Each row is a point. The window is the flat piece filled in between its corners: a triangle in 3 columns, a solid with four corners in 4, and so on. A path goes straight from each point to the next, and from the last back to the first. After which points does the path pass through the window?

Window (3 x 3)
[[ 0.09  0.00 -0.25]
 [ 0.10 -0.20  0.20]
 [ 0.44  0.40 -0.12]]
Path:
(1): [0.21 0.08 0.26]
(2): [ 0.50 -0.11 -0.05]
(3): [ 0.54  0.15 -0.36]
(4): [ 0.28  0.40 -0.23]
(5): [-0.20 -0.04 -0.02]
(6): [ 0.27 -0.24 -0.35]
(7): [ 0.44 -0.04 -0.25]
(8): [-0.17  0.04 -0.17]
Through the window after points: 7

Window (3 x 3)
[[-0.06  0.02 -0.40]
 [ 0.09  0.27  0.25]
 [ 0.11 -0.31  0.26]]
Path:
(1): [ 0.36 -0.08 -0.29]
(2): [ 0.09 -0.02 -0.36]
(3): [-0.29  0.19 -0.06]
(4): [-0.09  0.19  0.09]
(5): [0.31 0.13 0.01]
(6): [ 0.44 -0.34  0.41]
(7): [-0.27 -0.21  0.05]
(8): [-0.43  0.24 -0.52]
Through the window after points: 2, 4, 6

Window (4 x 4)
[[ 0.19  0.35  0.30 -0.36]
 [-0.07  0.00 -0.25  0.06]
 [ 0.47 -0.25 -0.15  0.44]
 [-0.41 -0.02  0.13 -0.21]]
Path:
(1): [0.08 0.11 0.11 0.35]
(2): [-0.39  0.13  0.24 -0.05]
(3): [-0.20 -0.16 -0.08 -0.33]
(4): [ 0.13 -0.14 -0.03 -0.46]
(5): [-0.24  0.47  0.25 -0.23]
(6): [-0.48  0.14  0.19 -0.04]
(7): [-0.13 -0.14 -0.02 -0.24]
(8): [-0.30 -0.60  0.11 -0.33]
(9): [-0.26  0.25  0.07 -0.04]
(10): [-0.29  0.25  0.22  0.15]
(11): [-0.31 -0.13  0.04 -0.28]
(12): [-0.04 -0.43  0.15 -0.43]
(13): [-0.60  0.38  0.08  0.04]
(14): [-0.11  0.39 -0.10  0.13]
(15): [-0.05 -0.21 -0.23 -0.02]
(16): [ 0.50  0.04 -0.11 -0.28]
Through the window after points: 2, 6, 8, 10, 12, 14

Window (4 x 4)
[[-0.15  0.09 -0.01 -0.27]
 [ 0.26  0.46 -0.46  0.06]
 [ 0.21 -0.28  0.37  0.21]
 [-0.27 -0.28 -0.04 -0.17]]
Path:
(1): [ 0.08 -0.23 -0.34 -0.27]
(2): [ 0.52  0.15 -0.36 -0.28]
(3): [-0.03  0.36 -0.30  0.21]
(4): [-0.17  0.00  0.15  0.03]
(5): [ 0.19 -0.13 -0.29 -0.01]
(6): [ 0.31  0.02 -0.17 -0.01]
(7): [ 0.07  0.53 -0.13  0.19]
(8): [-0.05  0.22 -0.27  0.16]
(9): [ 0.48  0.43 -0.47 -0.20]
(10): [ 0.48  0.04 -0.33  0.02]
(11): [-0.09  0.23 -0.07  0.15]
(12): [-0.30  0.36  0.29 -0.17]
Through the window after points: 2, 8, 12
